Each point is reached from the start by the listed moves, each made once or not at all, plus a little noise. Say if it took an odd or an even number of moves. Then give how often each move was made.

Moves:
(1): [ 0.18 -0.48]
(2): [0.30 0.32]
Start: [ 0.10 -0.21]
Points:
[ 0.32 -0.64] => odd (1, 0)
[ 0.57 -0.36] => even (1, 1)

Moves:
(1): [ 0.71  0.08 -0.14 -0.41 -0.24  0.15 -0.01 -0.12 -0.04  0.33  0.39]
(2): [ 0.03  0.37 -0.07  0.26  0.20 -0.31  0.27  0.02 -0.32  0.08 -0.21]
(3): [-0.02 -0.05  0.51  0.33 -0.22  0.21  0.47 -0.34 -0.01 -0.16  0.16]
(4): [ 0.12 -0.20 -0.09  0.30 -0.47 -0.06 -0.35 -0.54 -0.21  0.25  0.21]
(5): [ 0.12 -0.12  0.13 -0.07  0.22 -0.15 -0.02 -0.21 -0.11  0.35  0.01]
(6): [-0.02 -0.01 -0.15  0.07 -0.06  0.57 -0.05  0.10 -0.16  0.34 -0.23]
(7): [ 0.06 -0.14 -0.07  0.35  0.18  0.07  0.37  0.19  0.23  0.21  0.15]
(8): [ 0.20  0.04  0.23  0.11 -0.23 -0.28  0.04  0.38 -0.20  0.03 -0.18]
(9): [-0.25  0.44  0.23  0.25  0.17 -0.15  0.04  0.11  0.26 -0.01 -0.15]
Start: [ 0.14  0.17 -0.09  0.15  0.10  0.07 -0.12  0.08  0.09 -0.06  0.01]
Points:
[ 0.45  0.41  0.56  0.83  0.03  0.16  0.62  0.01 -0.71  0.57 -0.46] => odd (0, 1, 1, 0, 1, 1, 0, 1, 0)
[ 0.03  0.99  0.66  1.14 -0.03  0.13  0.66  0.38 -0.37  0.20 -0.64] => odd (0, 1, 1, 0, 0, 1, 0, 1, 1)
[-0.06  0.81 -0.15  1.06  0.61  0.24  0.51  0.47  0.13  0.55 -0.41] => even (0, 1, 0, 0, 0, 1, 1, 0, 1)
[ 1.12 -0.25  0.11  0.69 -0.51  0.87  0.30 -0.82 -0.23  1.24  0.72] => even (1, 0, 1, 1, 1, 1, 1, 0, 0)
[-0.09  0.48 -0.11  0.77  0.32  0.53  0.22  0.52  0.43  0.46 -0.22] => odd (0, 0, 0, 0, 0, 1, 1, 0, 1)
[ 1.14  0.15  0.67  0.09 -0.33  0.01  0.36 -0.19 -0.28  0.55  0.38] => even (1, 0, 1, 0, 1, 0, 0, 1, 0)
